Each row is a point. Two turns around zero, p and q, are shown by what they do to some points. Write where each new point lands after one turn and then the other. Backwards means that the second turn is done in reverse. Each puzzle has new turns, and all numbers are rounded.

Turn p:
[-32 -14] => [-34  -8]
[25 21] => [29 16]
[ 7 -7] => [ 6 -8]
Turn q:
[ 1 15] => [15  3]
[ 19 -32] => [-25 -27]
[-20  17] => [11 24]
Where do these land?
q, then p: [48 -5] => [  0 -48]
q, then p: [ -8 -19] => [-20   6]
p, then q: [-24   2] => [ 0 24]
p, then q: [-10  20] => [19 12]
p, then q: [-6  2] => [1 6]

Turn p:
[-19  -4  -5  -2] => [  5 -10  -6 -16]
[-24  38 -26 -21] => [ 38   7 -40  -9]
[19 36 -9 27] => [-14  14 -33  31]
[ 35 -11  22   8] => [-21  14  27  22]
[ -6 -33  -7 -12] => [  9 -24  24 -10]
[ -4 -26  25   0] => [-16  -1  27 -17]
Turn q:
[-34   7  15 -45] => [-31  11  49  -4]
[17 26 17  5] => [ -5  18 -12  28]
[ 36 -47   4  18] => [ 59 -19  -6   3]
[-31  -3   1  -7] => [-21 -14  17  -9]
[-14  -2  -5  -1] => [-9 -7  4 -9]
[ 18  15 -11  -7] => [  3  24 -11  -3]
[  8   2 -20  36] => [  5 -14 -39  -6]
Where do these land?
p, then q: [ 30  -5   8 -22] => [ -2   1 -12  36]
q, then p: [-46 -13 -34 -20] => [ 31  13  28 -44]
q, then p: [ 14   9  26 -10] => [-26   9 -15   7]
p, then q: [-34   5 -16   9] => [ 15   8  10 -34]
q, then p: [23 13 -7  7] => [  8  -2 -19  19]
q, then p: [ 12 -10  24  35] => [-21 -31   7  24]

Turn p:
[-15 -36 -21 -24 -26  13] => [ 34 -42   3  -6  12 -16]
[-10 -11 -33 -28  -9   6] => [ 15 -22  -5  -7  25 -29]
[ -2  19  13   4 -21  -1] => [  5   6 -25   2 -16   7]
[ 8 11 32  5 16  9] => [-17  14   3 -18 -15  23]
[  7 -13   5  30  22  13] => [ 2 17 30  3  6 24]
[ 33 -13  -1   3   3   7] => [ 11  14  26 -10 -13 -10]
[-19  24  21  -5   2 -32] => [-35  -6 -27  15 -13   6]
[ 17  21  13   8  -5 -36] => [-22  17 -10  20 -30 -11]
[-19  -4 -30   7  19  21] => [ 8  2  7  0 44  5]
Turn q:
[-26 -34  23 -27  -6 -10] => [ -4  24  15 -37 -16 -28]
[ 16   9   4  16  17 -24] => [26 -6 18  9 10 16]
[25 38  2 16  6 30] => [-10  -9  -6  54   8  10]
[-18 -14  19  26  15  23] => [-25 -12  25   1  22 -20]
[ 22 -14  -4  -5  -6  -3] => [ 14 -14  -4   0 -18  -7]
[  2  16 -19  -1 -22 -16] => [ 16   6 -29  -3   6  13]
[-21   0 -25 -24  -4  -1] => [-16  11 -18 -24 -11  17]
Where do these land?
p, then q: [  5 -15  20  17   9  12] => [-14   8  -1  19  -6 -22]
q, then p backwards: [  4 -25  12   4  32 -16] => [ 17 -39   5  -3  11  12]
p, then q: [-12 -12  18  20  11 -13] => [-21  -5   2   5  17 -23]
q, then p: [ 19  48 -19  -6 -17  -9] => [31 42  6  3 26 -2]
p, then q: [-12   2 -37  18 -13  35] => [ 10 -26  21  32 -17  27]
q, then p: [-19  -9  19 -18  12  -9] => [-16  -2 -26 -13 -15   3]
p, then q: [ -1   1  12 -33   1   3] => [ -2  10  -6 -27 -19  -1]
p, then q backwards: [ 15  10 -25  -3 -37  -3] => [ 22  -4  18  -3 -38  -9]
